Rows are points. Each copy is the shape, with its points in the same order, turned, moved and blurred by noise. Say if it was mirrored as well.
In the rows, 128 means zero.

Shape:
[[169 136 184]
 [ 80 153 100]
 [131 152 130]
 [194 153 160]
 [151 163 126]
 [132  98 108]
 [ 52 121  88]]
Copy 1, 7 rows:
[[114 175 140]
 [201 102 101]
 [166 133 135]
 [123 176 185]
 [165 142 154]
 [133  87 137]
 [184  66  74]]
Copy 1 is: only turned
Copy 2, 7 rows:
[[112 141  79]
 [ 95 126 203]
 [112 151 143]
 [145 161  82]
 [129 163 146]
 [145  93 150]
 [ 92  83 217]]
Copy 2 is: mirrored
Copy 3 (7 x 3):
[[148 170 145]
 [ 64  96  96]
 [ 97 129 131]
 [137 162 178]
 [ 96 133 154]
 [132  82 123]
 [ 73  65  63]]
Copy 3 is: mirrored
Copy 4:
[[ 65  72 111]
 [157 147 145]
 [105 126 126]
 [ 43 107 102]
 [ 84 132 117]
 [145 113  82]
 [193 137 137]]
Copy 4 is: mirrored

Shape, 9 rows:
[[130  97 107 144 160 170]
 [143 101 207 156 175 123]
 [133 117  89 156 140 168]
 [168 185 142 109 107 168]
 [163 138  99  79 140 166]
 [ 82 102 103 148 113 154]
 [169 122 100 171  96  19]
 [ 69 144 136  82 120  97]
 [146  98 100 101  99 152]]
Copy 1 (9 x 6):
[[163 165  82 101 123 148]
 [202 155 168 157 105 167]
 [140 165  69 113 143 143]
 [106 105  83 182  96 138]
 [103 134  75 116  73 151]
 [153 135  97  87 162 106]
 [ 61 162 192 130 196 174]
 [114 114 162  95 105  73]
 [114 111  92  88 121 159]]
Copy 1 is: mirrored
Copy 2, 9 rows:
[[ 83 144 198 107 124 185]
 [127 175 198 163 167 107]
 [ 70 116 170 111 130 169]
 [143  45 161 126 150 135]
 [139  92 150 111 146 201]
 [ 73 137 162  83  90 144]
 [ 58 165  47 157 180 121]
 [152 141 103 111  68 128]
 [112 118 139  63 156 171]]
Copy 2 is: only turned

Shape, 14 rows:
[[164 101 105 168 170 175 109 104 100]
 [116  97  98 153  40 167 112  96 169]
 [118 154 135  94 141  52 121 123 126]
 [ 91  94 103  94 148 112 167 112 113]
 [150 183  90 124  83 182 116 143 117]
 [150  96 203 107 146  93 116 110 132]
 [149 101 162  95  20  21 156  91 115]
 [138 169 189 141 144 176 202 180 155]
 [131 113 123 155  81 106 161 108 176]
 [ 75  95 106 153 134 134 163 168 111]
 [107 132 175 147 159 186 136  93 152]
 [105  96 128 173 135 149 112 122  69]
 [150 167 123 106 139 166 173 137 128]
 [128 107 193 118 172 169 111 164 161]]
Copy 1:
[[189 122 196 157 121 102 126 158 172]
 [ 96 165 151 143 109 210 121 144 171]
 [132 110  72 117 142  89 105 105 100]
 [127 113 159 110 145 114  84  70 145]
 [144 152 143 160  60 152  96 161  95]
 [143 165 131  96 197  92 148 134 131]
 [ 74 213  54  54 121  98 125  87 158]
 [104 171 194 184 159  87 138 125  40]
 [ 75 160 123 151 133 146 146  98 147]
 [ 85  95 193 129 133 109  98 111 127]
 [137 163 182 184 197 131 111 145 121]
 [119 121 186 128 144  92  78 171 171]
 [163 160 164 176 112 113 110 105  80]
 [146 135 190 127 206 123 149 155  86]]
Copy 1 is: only turned
Copy 2, 14 rows:
[[188 165  95 195 149 135 168 189 126]
 [122 157  73 106 119 108  88 195 190]
 [153  73 112 148  64 106 120 116  73]
 [116  84 132 171  82 133 173 168 136]
 [ 99 157  90 128 172 109 108 166  83]
 [196  77 137 198  86 134  76 164 114]
 [178  54 171  62  52  75  68 181 127]
 [112 160 192 192 162 164  85 105 118]
 [150 135 129 114  93 109  98 139 171]
 [118 137 132 141  93 191 161 164 127]
 [128 166 124 230 114 130  92 154 149]
 [159 160 110 168  88 163 152 215 101]
 [109 127 148 176 166 119 132 137 104]
 [151 111 117 231 138 193  81 143 127]]
Copy 2 is: mirrored
Copy 3, 14 rows:
[[136 177 102 121 123 153  63  84 136]
 [112  52  89 125 148 142 131  26 156]
 [110 126 152 152 116  60 158 162 116]
 [122 119  95 111 112  93 138 117  59]
 [ 96 108 157 183 124 171 126  57 123]
 [142 153 128 101 171 107 154 169 152]
 [123  64 108 155 239  31 154 144 135]
 [146  85 144 132 141 241 138 180 109]
 [155  61 105 134 140 115 121 112 144]
 [ 99  96  62 128  95 146 119 127  88]
 [137 133 153  55 124 179 112 116 132]
 [ 75 151  79 118 140 133  87 102 121]
 [144 114 154 154 137 166 131 125  90]
 [141 147 114  88 114 184 178 142 165]]
Copy 3 is: mirrored

Shape (15 x 12):
[[124 123  90 126 138 116 131 140 108 143  96  86]
 [124  79 135  83 121 136  98  69  34 148 161 116]
 [139 176 148 127 112 107 133 100 156 149 147  60]
 [115  86 117 131 175 104  81  51 130 134  99 112]
 [134  86  93  93 143 174 132 138 171  96 100  86]
 [143  95 145  77 145 109 137  89 178 164  90 109]
 [123 105 116  87 152 101 112 124 144 159 203 112]
 [ 93 151  81 108 116 139 157 115 133 120 138 141]
 [ 75 209  96 136  75  61  97 177  97 112 126 161]
 [ 97 142 187 139 183  98  54 168  98 129 205 161]
 [118 122 137 129 224 162  61 181  88 164 127 176]
 [198  94 184 174 103 105 129 141  96 184 137  93]
 [ 85 147 186 103 157  77 127 161 121 103 180  75]
 [ 88 126 111 140 125 166 200 163 106 127 195 104]
 [220 112 126 114 181 124 139 154 118 150 140 160]]
Copy 1:
[[131 157 142 140 147 120 110 171 108 123 119  66]
 [116  67 125 138  74 170  87 223  99 142 107  98]
 [188 120 116 108 163 152 177 132  80 142 128  87]
 [184 151 106 135 123 165  41 171  93 170 135 101]
 [106 139 101 122 198  94  74 147  92 119 154 121]
 [180 141 121  87 123 101  90 140  68 137 151 130]
 [167 107 152 160 133 143 137 187  82 128 195 137]
 [ 89 152 150 126 140 168 130 130  98 124 161 105]
 [110 189 188 117 125 171 199 149 184 180 161  58]
 [186 133 156 148 141 206 160 237 189 142 161 172]
 [175 153 154 157 135 162  83 216 208  69 140 155]
 [195  85 144 162 122  92 161 156 117 154  49 130]
 [165 155 144 103 175 166 186 238  94 156 146 127]
 [ 77 125 182 163 183 169 170 168  72  99 112 138]
 [161 151  96 179  96  83 139 169 136  86 131 165]]
Copy 1 is: mirrored
Copy 2, 15 rows:
[[126 163 122 115 113 144  96 123 174 137  84 124]
 [ 90 156  82 157 182  80  70 144  91 169 104 156]
 [104 132 152  72 137 145  99 171 142  94 129  94]
 [100 121 143 160 134  93 122 159 141 108  36 156]
 [167 167 131 156 170 185 147 160 184 132  90 122]
 [120 145  89 144 139 133 129 180 172  54  96 133]
 [ 81 126 128 163 141 133  87 181 166 133 166 150]
 [104 129 125 166 127 184 113 106 128 133 120  94]
 [107  50 119  95  92 154  76  35 169 158 133 103]
 [123  80 167 137 116  64  98 117 136 155 204 196]
 [134 162 161 152 116  93 129  74 155 139 153 240]
 [105 171  69  37 107  84 137 182 142 141 138 150]
 [174  99 159 129 116  95  55 170 149 133 177 105]
 [130 187 138 154 103 157 111 136 117 185 176  68]
 [123 164  84 112 103 172 126 162 133 126 145 224]]
Copy 2 is: mirrored

Shape (18 x 12):
[[153 144 139 112 125 173 147  87 139  93 114 103]
 [159 167 145 103 130 107 115 226 129 162 128 140]
 [162 141 145 126 182 116 126  90 109 162 124 110]
 [154 153 127 120  87 120 139 114 175 145 134 127]
 [161 156 130 177  90 124 135  85 132 125 119 141]
 [ 90 124 110 103 123 152 138  91 126 109 184 137]
 [156 144  97 115  93 159 151 105 107 160 124 133]
 [147 165 145 110  98 138 150  96 126 130 147  29]
 [136 107 139 124  96 154 154  98 143 148 136 110]
 [152  92 133 107 134 120 136  83 183 128 140 131]
 [ 67 131 149 102 110 122 115 102 116 138 131 133]
 [156 122 157 108  97 147 144 147 108 157 145 137]
 [103 146 118 114 180 115 152 121 223 156 121 110]
 [ 42  77 138 130  95 105  85 115 133 160 139 124]
 [151 157  55 101 133 126 124 122 144  44 126 133]
 [125 106 126 109 103 104 157 101 109 136 119 131]
 [149 161 112 131 155 134 146 222 118  90 142 135]
 [101  84 151 115 170 210 104 199 117 153 170 132]]
Copy 1 (18 x 12):
[[145 162  81  90 168 132 129 154 168 136 101  86]
 [102 161 156  92 103  80 192 142  68  99 102  82]
 [141 172 136  95  95 108  75 132 148 126 105 108]
 [143 170  83 156 117 116 142 183 121 125 109  86]
 [126 196  76 153 126 124 129 150 133 145 118 141]
 [ 95 116 100 150 150 162 101 152 153 129 102  75]
 [122 167  83 149 130  91 125 130 124 168  78  78]
 [148 205 110  92 142 155 116 196 133 182 102  51]
 [154 164  88 136 147 134 111 134 113 139 107  75]
 [174 152 102 152 119 132 117 142 155  95 131  83]
 [125 112 125 136 134 160 106 162 109 129  60 101]
 [124 170  96 119 134 129 139 109  90 120  87  76]
 [160 114 132 131 139  79  92 216 129  90 159  76]
 [160  87 146 167 125 182 108 152  71 144  92 104]
 [ 96 137 128 157 148 119 188 157 218 132 120  85]
 [141 167 136 169 143 132 116 134 130 130  67  85]
 [ 65 153 164  93 161  96 191 132 116 109 141  89]
 [109  78 132  63 154 133 127  75  68 117 124  53]]
Copy 1 is: mirrored
Copy 2 (18 x 12):
[[115 146 165 105 122  87 154 105 129 176 151  98]
 [124  61  64 178 101 124 148  88 105 148 146 171]
 [ 70 119 138 105 112 164 131 131 142 170 122 136]
 [104 138 144 180 158 102 161 112 127 157 131 137]
 [124 174 137 166 152 139 151 115 163 184 154 117]
 [113 152 164 102 157 115 128  87 134  88 161 131]
 [108 117 140 125 185 126 172 110 136 165 179 135]
 [ 93 101 222 141 118  98 139  82 152 184 153 146]
 [126 122 181 142 158 128 159 123 125 141 147 112]
 [101 141 152 138 157 105 132 146 120 127  96 102]
 [148 151 161 109 137 147 147  95 108 121 130 175]
 [129  85 133 150 157 149 152  88 110 148 150 120]
 [ 81 139 145 147  89  92 186 163 132  98  96 159]
 [178 148 180 141 149 169 119 141 101  90 132 193]
 [120 158  95 102 142  28 114 109 166 146 159 138]
 [141 121 150 118 174 136 146 113 150 147 118 145]
 [140  80  61 140  84  89 137  85 162 119 179 131]
 [141  66 128 115  87 150 131 126  69  70 203 107]]
Copy 2 is: only turned
Copy 3 (18 x 12):
[[134 127 149 146 123 127 150 145 137  91 101 183]
 [113 151 143 166 135 122 130 181 135 107 143   7]
 [109 188 173 131 145 127 141 117 149 156  96 133]
 [130 127  91 163 124 131 171 130 149 135 136 112]
 [ 88  96 106 150 124 150 133 113 162 145 111 136]
 [190 145 143  94 129 152 124 146 170 135 150 152]
 [123 131 103 144 100  96 126 145 188 138 119 126]
 [ 92 141 155 136 156 105 191 157 168 109 157 175]
 [142 143 106 149 138  99 128 133 156 124 156 161]
 [174 172 100 156 152 147 150 112 126 127 113 152]
 [137 157 139  86  97 148 129 137 118 120 168 123]
 [129 149 129 177 113 115 107 156 172 119 160 108]
 [183 138 147 123 169 103 185  90  79 132 116  90]
 [141 169  91  71 124 142  99 137  90 146 200 121]
 [159  98 118 102 143 175 154 176 152  82  53 118]
 [130 170 111 113 121 132 119 118 167 103 144 124]
 [149 101 174 145 169 143 105 184 163  86  98  44]
 [192 153 181 155 142  91  50 201 113 149 155  92]]
Copy 3 is: only turned

Shape:
[[163 112 108 171  75 149 129 147 145 133 114 166]
 [123 113  99 146 155 128 138  89 142 154 154 121]
 [104 139  98 127 100 167 127 126 166 110 192 106]
 [192  89 192 162 169 133 122 133  92 148 141  97]
 [131 178 198 116  66 165 131  89 116 140 105 136]
 [161 132 103 169 142 170 124 183 163 147 160  93]
 [102 142 171 147  39 189 126 136 173 103 116  52]
 [106 120 150 124  74 157  55 184  94 108 166 108]
 [ 58 128 126 183 145 149 100 166 149 140 149 127]
 [151 140  63 115 104 126  76 166 170 108 179 129]
 [181 170 136 171  83 103 133 160 151  84 113 160]
 [143 149 175 129 111 184 137  62 245 131 165 141]
 [198  94 159 133 152 140 180 174 151 132 145 128]
 [123 141 128 148 112 126 100 100 174 154 127 129]
 [155 112 127 169 155 195 126  59 125  93 149 131]
 [183 155  60 131 143 118  65 177 136 115  77 111]
 [ 62  80 105 102 130 146 131  96 106 141 119 119]]
Copy 1:
[[153 158 128 118 203 101 126 153 160 123 137 136]
 [131 118 128  97 128 131 102 110 108 111  99  93]
 [106 117 117 147 144  77 149 167  81 117  86 107]
 [128 161  69 125 106  78  82  54 180 138 123 131]
 [ 76 160  87 155 157 155 110 140 142 133  91 217]
 [154 138  96 128 150  34  86 149 104 128 124 106]
 [102 214 128 196 154  71 134 150  81 128  71 188]
 [138 135 100 191 113  65 161 160 161 191  88 145]
 [164 159 107 172 127 115 103 175 103 166 108  75]
 [120 110 138  99 135  53 160 200 125 142 131 114]
 [101 178 118 133 159 101 121 184 168 109 195 157]
 [ 46 185  63  86 190 123 125 149  62 120  73 127]
 [150 159  49 100 147  71 117  92 126  96 169 137]
 [113 167 127 100 143 128 107 167 121 135  84 128]
 [ 63 128 123 135 178 120 108  72 116 156 115  97]
 [150 123 175  84 118  55  92 163 137 181 179 165]
 [163 119 147 136 117 159 152  96  95 147  71 129]]
Copy 1 is: mirrored
Copy 2:
[[135 108  84 151  78 101  99 171 135 134 114 123]
 [138 137 163 165 133 115 125 140  94  99 108 155]
 [104 100 124 161 132 162 185 170 105  95  98 121]
 [190 127 114 170 103 132  79  65  81  86 134 103]
 [117 166 104 135 157 125  92 145 156  80 122  36]
 [158  75 138 165  64 161 146 156  83 117 138 115]
 [128  82  73 136 130 150 172 161 171  32 135  52]
 [117  61  75 134 142 163 151  89 128 143  85  61]
 [153  46 146 138 162 113 139 157  83 129 107 102]
 [ 68  90 132 134  81 161 161 135  98 146 106 138]
 [ 84 125  54 124  82 101 112 167  84 121 163  95]
 [ 74 117 137 178 117 154  82 208 107   7  95  98]
 [166 118  88 180  86 168  74 137  78  97 165 142]
 [ 99 105 161 142 122 101 107 141 122  91 125 115]
 [168 161 127 137 104 120 126 146  71  53  51 111]
 [116  92 139  58  46 124 133 117 101 156 158 126]
 [165 127 144 114 188 146 140 118 152 110  85 160]]
Copy 2 is: mirrored
Copy 3 (17 x 12):
[[115 120  93  81 139 150 135  99 135 180 134 120]
 [116 156 114 133 147 134 162 112 129  88 143 110]
 [109 134 116 141 124 182 131 106 131 104 121 195]
 [112 170 169  47 150 131 145 195  93 127 127  87]
 [ 72 118 202 107 174 138  90 101 161 159  76 127]
 [137 115 107  77  92 175 162 131 103 109 112 134]
 [139 139 171 102 173 210  86  80 118 154  43 180]
 [ 86 141 146 129 101 172  53 142  62 167 121 157]
 [143 120 146 144 119 195 109 100  83 103 162 106]
 [111 106  50 125  99 142  96 134 110 101 123 169]
 [121  67  91  86 164 163  95 149 168 174 118 117]
 [100 112 147  66 190 147 120  53 172  60 122 191]
 [162 151 141  41 121 134 146 173 164 128 145 137]
 [105 123 113 105 161 140 103  85 126  98 111 105]
 [ 98 123 153  96 197 121 186 121  96 117 152 163]
 [146  72  63 105 109  99 120 136  84 148  75  96]
 [136 193 151 179 148 101 131  85  98 132 137 130]]
Copy 3 is: only turned
